Rows are points. A path goes straight from each point to the next, and from the last back to the first. The post is the endless flat space through its rows: a point in 2 columns, a line in 3, a plane in 4, and so on, so that a path can go around it. Count how often the path circles the post. Going back the other way cancels.
(in the rows, 128 means zero)

Post, one row:
[[127 124]]
Path (29 x 2):
[[176 147]
 [152 100]
 [121  69]
 [147 127]
 [136 149]
 [101 161]
 [ 88  91]
 [120  69]
 [170  98]
 [162 167]
 [112 161]
 [142 166]
 [168 143]
 [138 109]
 [ 86  91]
 [108 127]
 [111 146]
 [ 77 108]
 [120  97]
 [153 119]
 [158 148]
 [123 141]
 [123 159]
 [142 132]
 [149 105]
 [118  82]
 [131 105]
 [143 120]
 [142 143]]
Times around: 1

Post:
[[120 110 130 139]
 [150 166 109 104]
 [132  93 137 125]]
Path:
[[106 123 158 155]
 [158 134 139 126]
 [119 144 113 152]
 [155 110 129 121]
 [161 128 157 117]
 [ 99 120 146 162]
 [165 158 122 104]
 [154  95 124 111]
 [161 123  94  84]
 [162 158 111  73]
 [126 135 154 122]
 [130 120 164 155]
 [194 142 145  37]
 [135  97 125  99]
 [ 83 116 104 171]
 [154 110 124 111]
 [131 119 165 162]
 [154 208 120  95]
 [135  61 160 116]
 [149 153 145 135]
 [158 140 112 124]
 [170 127 100  92]
 [ 92 125  95 132]
 [ 95  76 160 143]
 [172 146 145  99]
 [135 100 141 134]
 [137 145 109 130]
 [ 97  86 102 145]
 [110 119 127 124]]
Times around: 2

Post (7 x 8):
[[107 126 129 135 146 140 155 117]
 [145 164 139  90 164 134  53 152]
 [108 119 109 103 131 141  72 166]
 [122 128 114 112 112 136 139 142]
 [135 117 126 137 116 119 161 113]
 [112 135 116 132 106 131 126 127]
 [115 139 143 102 135 112 114 105]]
Path:
[[149 155 140 159 158 125 101 142]
 [118 131 136 111 119 129 121 137]
 [130 122 134 107 165 148 108 149]
 [113 164 127 129 187 182 101 120]
 [128 149  84  97  86 112  74 113]
 [105 163 116 106 224 182 138 167]
 [ 86 136 139  82  75 100 116 144]
 [101 156 144 110 106 134 123 123]
 [127 150 156  97 112 127 115 106]
 [106 126  84 136 100 138  97 129]
 [133 152 110 106 153 119  77 121]
 [ 92 109 126 109 110 101 170 130]
 [ 91 105 149 104 130 121 107 164]
 [ 81 144 138 104  71 112  90 141]
 [121  59 129  90 129 129  48 182]
 [174 100 105 112  83 100 131 107]
 [ 87  99  96  68 150 134 114 143]
 [137 186 111 115 148 127  94 134]
 [113 129 104 112  68 107  90 149]
 [122 122 138 121 153 140 126 165]
 [149 121 146 107 114 122  74 169]
 [ 84 121 123 120 139 150  99 130]
 [139 137 121  99 153 143 184  94]
 [ 96 152 109 107 186 161 143 119]
 [135 122 117 108 116 109 205 130]
 [ 89  94 141  91 183 137 120 156]
 [118 110 150  61  97  91 116 112]
 [139 113 124 110 168 151 121 146]
 [115 111  87 143 134 138 117 122]
 [124 163  95 128 116 117  46 148]]
Times around: 5

Post:
[[131 115 193 106  94 109 102 126 154 164 112]
 [132 148  99 119 124 137 130 134 147 144 118]
 [145 117 107 133 123 143 143 175  99 134  83]
 [ 75 164 132 111 130 122 141 152 142 150 136]
 [ 99 109 126 107 130 144 104 160 104 148 159]
 [107 141 141 124  77 102 107 121 134 109 164]
 [129 137 149 158 101  96  92 141  90 156 154]
 [136 136 102 142 119  97 132 126 120 152  96]
 [118 137 130 157 112 129 122 124 108 119 158]
 [137 118 145 103 139 138 100 152  89 133 137]]
Path:
[[115 106 121  94  77 137 118 162 120 121 145]
 [ 95 124 131 155 108 115 113  81 112 163 133]
 [140 138 111 144  97  70  91 136  96 143 100]
 [143 141 126  90 140 112 126 164 129 111  81]
 [136 118 114 145 131 116 191 127 171 153  85]
 [143 182 150  75 143 115  67  53 144 175 218]
 [138 131 142 159  88 124 136 151  91 146  68]
 [115 133 172 130 103 116 123 150 117 174  89]
 [145 112 128 135  93 115 103 157  70 136 133]
 [158 127 120 160 145 137 156 144  96 138 136]
 [135 136 127 117 171 113 131  94 132 138 123]
 [119 166 151 105 132  95 113 139  96 104 126]
 [ 72 109 144 110  94 113 116 181 105 151 109]
 [125 173 136 112  97  93  85 124  79 158 151]
 [124 117 133 127 106 133 139 191 113 179  91]
 [135  75 103 115 112 127  99 158 130 152 144]
 [195  69  99 157 151 157 106 154 111 180 100]
 [158 135  88 112 113 110  97 143 145 155 173]
 [101 137 174 141 110 158 147 114 145 165 157]
 [107 168 164 128 105 105 102 103 124 154 128]
 [117 126 161  97  80 100  88 178 111 142 119]
 [123 132 198 131 138 112  68 138 116 138 178]
 [158  92 130 166  87  89 138 174 104 125 112]
 [146 130 130 112 163 135 106 154 137 156 116]
 [131 107 125 151 112 129  96 132 117 168 123]
 [132 124  98 168 101 140  53 118  78 208 170]
 [133 115 125 135 143  81 130 123  98 200  83]
 [124  94 133 134 111 138 131 175  97 137 164]]
Times around: 0

Post:
[[119 163 143 103 132  89 118 118 125 100 140 141 169 104]
 [115 122 148 126 138 148 104 158 137 188 139 125 172 116]
 [147 119 149 108 106 111 118 116 127 185  88 144 136 149]
 [110 101 122 126 130 102 138 120 119 127 156 138 148 122]
 [153 107 165 104 144 134 148  95 143 106 124 143 168 142]
 [ 98 130 117 145 147 138 173 162  95 138 155 113 101 151]
 [ 94 136  92  97 129 105 122 176 141 110 178 152 147 176]
 [159 136 139 145  97 126 131 113 147 143 121 128 144 117]
 [133 177 139 151 126  71 100 168 127  69 158 131 123  63]
 [ 99 138 113 121  79 107 111 189 113 158 124 103 143  95]
 [149 130  99 134 141 139 166 152  97 129 151 111 108  98]
 [116 140 140 150 119 127 137 179 129 131 139 150 126  55]
 [114 124  85 130  99 138 117 141  92 142 113 140 172 126]]
Path, 30 rows:
[[123 123 127  89 115 154 150 106 127 159 135 176 118 140]
 [131 110 117 119  93 104 103 139 112 121 170 114 167 121]
 [163  88 145 109  72  49 145 122 179 124 122 182 134 118]
 [105 148  99  94 156 121 178 158  84 114 127 128 136 149]
 [148 102 149 125 142 144 147 148 141 139 117 140 109 128]
 [126 104 133 142 106 134 127 127 141 146 117 141 148  76]
 [ 89 101  71 150  85  99 121 191 122 138 137 163 131 115]
 [110 123 114 139  80 109 123 156 111 102  85 139 151 129]
 [ 93 119 146  85 141 153 160 131 136 143 126 116 162 144]
 [131 110  74  94 134 137 125 140  80 144 159 161 129 105]
 [138 102 146 155 101  79 134 102  93 151 129 109 117  86]
 [149 170 155 125 153 107 171 132 113 154 154 103 115 148]
 [141 107 131 123  89 146 130 112 170 169 116 134 193 155]
 [101 193 103 160 126 157 115 128 100 123  98 138 130 107]
 [149 142 107  97 111  99 114 109 118 107 156 131 130 100]
 [123 133 121  82 124 104  90 104 114 108 134 100 173  81]
 [107 122 180 102 170  90 127 122 113 182 117 109 140  86]
 [118 159 120 139 149  94 152 170 104  70 157 134 138 127]
 [124 157 127 122 134 106 144 183  66 122 121  92 140  68]
 [ 90 148  76  94 155 131 150 154 131 111 163 135 185 148]
 [130 141  39  72 115 103  82 197  91 110 116 144 131 102]
 [ 91 115 142 175 144 195 156 113  70 126 156  56 154 120]
 [110 161 130 121 118  88 120  94  92 131 146  94 156 146]
 [120 156 111 140 126  62 143 167  62  96 146 124  99 101]
 [114  94 145 136 135 116 161 148 104 134 127 105 150 102]
 [ 87 172 137  70 125 106 162 106 113  53 121 118 184 138]
 [105 147 131  94 158 151 137 127 110  87 173  74 168  94]
 [121 143  88  96 132 104 101 150  99 133 190 143 127 122]
 [115 102 136 109  92 134 144 168 113 122 137  93 123 118]
 [ 91 107 120  74 126 105  95  93 129 156 130 105 151 174]]
Times around: 3

Post (17 x 18):
[[104 127 190 119 114 129 113 158 191 173 122 133 127  99 127 145 150 132]
 [153 168 106  83 120 126 146 126 115 128 128  71 129 179 154 129 166 151]
 [130 157 112  95 172 112 135 143  93  92 127 150 165 149 121 120 113 106]
 [122 121 127 120 171 149 113 143  57 112 136 140 152 144 104  82 113 116]
 [123 124  98 131 149 134 164 113  93 128 135 155 124 141 117 116 127  93]
 [158 140  76 104 161 136 137 112 140 102 131 119 146 194 180 104 165 133]
 [140 121 124 160 139 110 156 157  91 115 147 136 155 117 136  98 110 130]
 [ 80 131 146 140 123 106 116 172 160 163 116 154 109 115 125 127  98 156]
 [185 131 105 101 131 135 130 150 146 118 115 101 110 172 152 141 129 114]
 [106 129 139 148  85 102 103 137 189 154 106 133 141 122 106 138 129 135]
 [ 80  92 165 138 109  93 132 155 172 114 110 126 106 141 113 134 133 140]
 [132 136 118 130 147 127 121 125  56  85 146 161 120 135 156 123 133 110]
 [136 155 109 143 176 144 145 128  89  85 119 124 132 129 122 111 141 120]
 [ 91 122 184 128  90 123 122 140 184 139  95 135 126  94 117 117  95 136]
 [150 134  89 100 179 117 126  87 141 125 137  82 119 177 155 128 120 133]
 [132 117 168 155 119  90 131 141 161 162  85 120 107 136 144 116 125 120]
 [122 105 162 124 110 111 119 121 157 142 100 156 137 132 101 145 125 187]]
Path:
[[141 124  90 143 174 125 100 104 114 187 147 134 108 146 153  92 119  83]
 [ 96 185 130 109 160 118  44 113 155 119 140 121 158 157  85 134 126 139]
 [126 129 154 115 113 100  96 141 159  94 114 119 179 175 111 137 124 137]
 [145 114 108 147 140 112 152 140  86 100 102 135 143 152 120 127 134 100]
 [137 136 112 169 122  86 154 162  94 117 110 101 121 130 153  79 119  47]
 [150 121 125 162 179 126 148 145 132 140  98 108  80 118 117  87  87 143]
 [177 163  91 198 127  96 159 142  87 111 170 129 145 135 192  89 147 131]
 [144 102 133 185 150 104 150 141 128 160 132  86 116 170 149 106 154  95]
 [139 128 139 128 166 156 154 112 153  99 126 149 135 130 139 172 163 145]
 [131 151 166 162 133 138 174 144 104 132 147 147 143 110 140 120 137  76]
 [138 152 130 107 150 110 126 127  67 137 132 120 102 189 140  95 148 128]
 [116 144 145 137 133  74 169 159 102 107 100 142 115 127 118 139 144 106]
 [112 138  75 153 151 123 127 110 128 124  95 125 113 121 126 123  98 137]
 [ 94 147 114 132 122 102 142 124 147 121 134 116 164 120 116 136 107 151]
 [120 139 171  81 111 124 141 129 162 154  91 152 149 168 164 101 137 140]
 [ 91 156 165  97 124 106 127 167 151 132 131 126 127 118  87 127 131 138]
 [115 148 160  79 164 124  80 136 155 197  87 114  97 111 142 114 108 154]
 [142  72  57 100 197 141  93  63 183 106  82 126 151 230 119 106 142 141]
 [ 80 165 167 129 104 158 108 149 200 195 130 111 133  51  61 198 113 114]
 [ 97 178 136 159 132 153 120 185 135  80 130 122 162  92 112  83 110  75]
 [171 107 114 147 109 107 114 105 109 107  85 193 103 197 126  89 120 155]
 [137  89  98  63 167 146 103 100 129 103 104 156 138 172  80 112 119 176]
 [129 121 169 162 100 130 111 176 137 145 106 116 124 101 119 138 156 125]
 [157 105 149 183 163 104 157 159 119 111 108 112 124 125 133 117 117 117]
 [128 158 101 124 105  96 133 170 122 136 141 148 101 188 160 132 107 173]
 [155 127 176 124 124 140 117 127 109 131 140 101 145 134 164 120 131 100]
 [176  92 117 112 145 129 101 115 122 159  93 153 158 161 139 140 115 177]
 [ 93 116 143 100 117 109 107 137 121 105 123 144 110  87 143 122  44 121]]
Times around: 1

Post, 17 rows:
[[108 139 106  70 125 176 131 136  99 151 118  91 113 125 140  97 152 137]
 [121 171 187 146 165 133 158  93 158 126 137 123 151 146 139 122 130 119]
 [151 116 113 123 142 117 121 100 135 121 156 143 136 147 163 171 167 129]
 [126 131 125 145 178 156 139 139 117 116  95 125 132  93  63 133 149 147]
 [ 75 110 120 160 139 112 114 144 138 145 157 144 106 125 116  94 163 136]
 [ 93 112 105 131 178  84 118 140 162 153 135 112 107 113 128 124 145 139]
 [162  96 122  92  90 134  92 112  60 114 148  64 121  68 138  92 132  98]
 [130 127 127 156 156 167 119 112 150 128 133 134 144 116 118 123 117 153]
 [ 99 145 143 133 107 113 115 113 108 155 100 124 119 117 101 104 116 118]
 [146 158 125 188 161 158 121 137 128 111 110 124 117  87 125 148 154 142]
 [164 133 128 131 121 168 119 157 154 100 139 111 149 108 104 119 125  97]
 [108 180  93 129 156 106 115 128 129 142 153 131 144 135 124 146 165 154]
 [137 131 145 151 166 135  90 139  84  80 125 121 125  91 136 118 117  88]
 [ 93 131 152 171 108 109  99 158 138 107 113 100 106 125  87 121 110 159]
 [103 153 119 124 114 140 165 138 118 107 125  98 116  94  77 145  93 128]
 [122 156  90 158 158 183 159 152 102 153 122 108 127 126  89 175 130 137]
 [164 122  80  91  93 135 168 104  91 144 134  98 126 139 170  88 154 143]]
Path:
[[125 163 113 117 142 145  54 182 147 140 133  82 166 104 110  89 164 103]
 [152 140 129 125 118 176 156 168 100  97 137 100 125 106 132 159 133  88]
 [137 150 132 123 154 138 150 167 107  69 115 127 133  86 116 118 175 145]
 [ 69 142  67 150 114 144 145 144  73 159  89 145 111 126 131 102 122 121]
 [125  94 133 160 108 144 144  90 111 106 124 143 126 140 127  78 100 106]
 [124 126 127 137 156 135 126  95 111 141 137 118  90 124 145  93 125 153]
 [163 143 129 157 130 120  97 169 134  81 116 131 119  82 109 125 134 126]
 [114  78 193 175 159 125 106 181 125  96  85 140  96 144 163 126 143  92]
 [114  82 104 136 139  92 101 101 120 114 165 121 120  88 124 154 154 134]
 [ 85 175 132 151 128 136  97 175 104 109 137  21 116 117 109 117  84 135]
 [ 99 184 106 119 169 144 137 147 150 145 105 119 129  91 162 145 136 107]
 [145  85 106 149 190 135 100 140 168 138 140 168 154 140 129 144 115 116]
 [158 138  99 164 169 140 119 125  83 108 144 139 126 111 136 111 152 143]
 [160 192  90 169  95 157 134 184 101 110 105 106 107 119 110 104 138  96]
 [113 111 145 204 106 147 116 121 127  92 107  51  77  82 121 152 109 164]
 [155 111 159  98 155 141 118 132 173 105 134 137 176 121 147 181 172 108]
 [ 50 135 145 152  93  76 176 170 112 136 135  95 105  88  77  80 145 142]
 [ 98 146 145 146 147  73 129  67 105 127 122  92 111 118 163 153 171 205]
 [150 137 145 159 156 125 143 138 119 106 160 105 147  90 146 141 180 116]
 [137 140 132 122 177 162 155  89 152 146 157 144 137  70 138 119 159 129]
 [114 140 110 161 105  92 118 116 147 166 172  93 103 168 159 124 109 170]
 [ 98 111 136 124 159 143 126 117 151 113 136 131 113 107 109 102 152 110]
 [112 112  83 130  95 167 136 156 102 174 139  90 138  79  81  66 146  99]
 [ 81  89  99 130 145 122 142 152  74 141  84 146 111  80 101 148 134 114]
 [161 132 117 137 144 149 118 143 114  97 159  94 131  88  92 159 149 161]
 [128 112  81  99 118 104 122 119 103  94 109 161  98 156 147 150 112 132]
 [124 135  70 168 183 157 108 141 114 141 117  83 116  75  88 119 126 134]]
Times around: 2

Post (17 x 18):
[[133 102 141 137 127 144 134 126 127 116 125 100 114 141 134 129 145 133]
 [165 176  69  51 131 122 153 103 149 134 140 121 139 101 151 110 108 166]
 [190 149 118 136 204 121 136 106  77 150 162 114 137 113 158 160 106 121]
 [135  49 117 118 168  86 120 121 106 107 108 105 121 151 112 136 145 120]
 [ 94 151 124 110 128 138 128 118 138 122 142 139 112 125 137 135 104 159]
 [124  72 142 156 126 102 123 126 106 105 123  97 120 130 168 123 132 118]
 [113 116  99 144 131 141 110 119 104 107 117 109 109 165 119 127 172 103]
 [101 107 167 132 129 120 107 135 139 128 132 141 147 123 118 117 147 108]
 [195  84  88 116 181 138 125 147  80 122 142 131 131 155 173 160 114  97]
 [108 138 135 131 104 129 138 115 165  95 145 143 135 113 107 138 142 133]
 [102 141 134 135 101 130 140 151 128 110 103 134 138 118 116 127 132 161]
 [146 154 117 115 134 148 144  93 150 106 128 157 117 122 124 103  96 146]
 [134 142  75  93 132 126 174 103 154 141 144 152 124 123 144 124 132 167]
 [145 157 119 122 111 103 134 146 141 126 129 145  90 123 105 117 136 142]
 [172 130 143 100 132 133  92 102  78 137 144 145 137 100 152 152 111 120]
 [183 143 139 126 165 135 115 107  93 172 111 131 152 124 142 174  85  75]
 [115 109 117 155 104 127  95 134 137 113 144 105 139 142 101 102 128 145]]
Path, 27 rows:
[[183  99  70 111 177  74 101 117  84 146 200  70  86 143 117  80 159 132]
 [122 100 146  83 122 141 103 139  95 105 115 171 121 113 169 185 111  85]
 [162  79  94  65 122 114  93 101 125 124 104 126 132  96 125 148 113 137]
 [109 105 123 102 144 113 158  90 153 118 105  98 116 129 168 129 117  93]
 [140 137 122  85 118 109 152  89 109 135 147 123 121 111 134 157 139 139]
 [160  96 109  76 167 104  88  99  94  92 119 150 133 140 131 107  99 112]
 [138 137 155 121 129 143 157 158 131 115 117 144 200  87 191 141 159 139]
 [ 63  80 181 120  95 122 132 118 161 103 115 131 172  65  99 112 165 176]
 [137  94 104 118 100  92 107 116  82 110 149 130 143  98 143 120 118 127]
 [128 110 104 113 131 139 139 123 116  80 165 146 141 145 121  95 164 171]
 [118 165 134 127  96 154 140 186 110  99 164 135 135 100 148 134 123 145]
 [132 128 125 101 146 132 187 136 101 122  56 172  94 147 145 163 118 113]
 [178  71 121 142 202 109 106 105  97  96 184 150  80 182 151 109 139 120]
 [149  76 156 115 111 103 156 113 186  90  87 135 148  95 161 123  91 148]
 [158 143  99 137 164 105 116 142 132 153 128  98 113 110 126 157  95 110]
 [120 157 137 158 131 156 119 116 131 186  89 152 157 131 122 140  62  56]
 [171 153  92 102 147 143 124 139  77 109 139 159  92 167 153 157  94 124]
 [113 146 134 188 185 152 120 135  90 106 162 113 125 168 131 158 155 137]
 [198  70 140 103 152 116 134 105  87 167 127 124 132 137 186 190 130 108]
 [138 166 117 127 108 130 156 141  96  96 138 121  74 141 145 132 114 162]
 [167 106 113 140 159 100  66  87  90 163 143  65 136 128 123  99 114  85]
 [117 111 148 111 120 138 101 117  92 131  90  90 162  74 189 108  81 124]
 [111 129 206 137 150 128 136  86  84 149  95 132 110 101 126 148 106 149]
 [139 111 152 138 129  93 162  82 148 144 104  87 172 107 124 133 137 125]
 [206 106 153 107 177 107 110 123 118 104 162 163 109 141 135 179 154  71]
 [143 137 136  91 142 162 138 115 159 117 146 126 168 120 188  99 119 107]
 [146 110 137 130 104 131 153 103 128  72 138 192 118 144 144 118 113 148]]
Times around: 2

Post:
[[118 116  70 139  92 121 127 130 113 126 119 124 124 114 134 132 144 111]
 [ 96 130  79 139 136 110 122 110 116 141 142 162  88 174 128 117 127 159]
 [ 80 127 106 118  96 119 144 128 168 121 112 145 144 109 152 150 111 119]
 [117 202 126 122  84 118 160 148 141 111 136 157 122 115 124 138 147 158]
 [132 166 165 159 130 124 106 143 172 153 118 101 132 124 146 121 136 105]
 [ 66 145 166 177 170 123 160 146 134 117 131 100 141  88 122 141 107  97]
 [112 153 100 100 110 153 134 157 154 114 105 172 117 103 165 107 168 136]
 [168 100 177 117 103 141  95 134 123 174 128 137 125 172 107  99 129 147]
 [126 100 120  86  84  97 163 138 125 116 109 176  70  83  98 144 125 126]
 [105 193 126 130 118 155 162 123 139 142 149 178 126 143 172 127 136 134]
 [130 107 117 169 124 144 117 131 167 125 169 117 100 136 124 132 127 118]
 [124 123 122 130 139  96 122  92 103 106 110  77 102 134 107 119  98 110]
 [123 155 135 106 125 133  96 160 192 146  96 144 141 161 111 126 133 104]
 [124 157 139 127 133 101 119 153  60  90  94 132 154 136 156 129 101 109]
 [174 100 124 132 119 129 103 105  81 124 160 146 147 105 134  97 111 125]
 [132 105 114 110 177 125 121 145 106 128 118 131 168 139 200 111 159  97]
 [141  99 125 114  99 138 149 141 118 149 128 117 119  98 124 122  70 124]]
Path (23 x 18):
[[125 131  67 163 125 104  74 104  98 122 158 122 155 182  95 101 117 120]
 [ 79 172 107 126 101 140 150 166 170 105 120 125  64 108 122 130 137 133]
 [171 165 129 115 110 140 106  82 119 200 160 183 136 122 150 117  61 122]
 [129 176 136 146  94 126 122 146 116 113  92 130 139 109 142 123  59 145]
 [159 121 142  83 121 120 162 140 127 136 115 169  70  77 157  92 144 128]
 [ 85 141  84 149  91 142 137 138 103  57 144 117 113 115 158 138 122 120]
 [172 106 102 101  98 112 118 126 106 147 141  95 175 120  83 135 101 117]
 [165 127 143  81 159 129 115 137 127 174  89 160 139 136 162 109 132 143]
 [148 132 139 106  83 126 137 166 166 135 115 139  81 134 114 113 138 171]
 [159 141  98 135  96  99  56 106 112 133 162 129 160 212 106  98 130 138]
 [ 87 116 146  85 152 110 155 101 131 136 138 141 135  53 137 103 151 135]
 [ 65 241  97 170 101 128 168 177 155  71 127 127 121 115 158 181 109 126]
 [ 93 146 114 130 125 107 142  54 159  75 120 191 114 130 192 145 113 124]
 [ 88 161  82 151 162  97 185 164  93 124 143 140  89 123 134 119 166 124]
 [107 114  93 131 182  97 107 118 164 123 147  98  90 144  94 115  85 101]
 [174  97 147  88  85 185 111 136 150 182 131 136 148 151 127 107 125 121]
 [122 159 130 140 124 168 132 123 108 118 118  98 123 162 160 106 133 159]
 [133  93 130 169 118 103 141 155 159 119 139 109 105 132  89 156 121 106]
 [114 118 123 121 103  96 143 155 141 139 111 110 133 139 159 130 110  98]
 [ 75 163  93 124 112 139 119 150 152 122 141 158  89 133 137 130 101 147]
 [112 110 121 135 177 119 134  99 129 138 119 131  82  76 102 141  62  84]
 [150 148 131 108 106 144 129 146 148 139 116 164 126 103 136 111 129 147]
 [142  92 145  83 103 137 185 112 166 155 126 158  72  92 152  96 133 114]]
Times around: 5
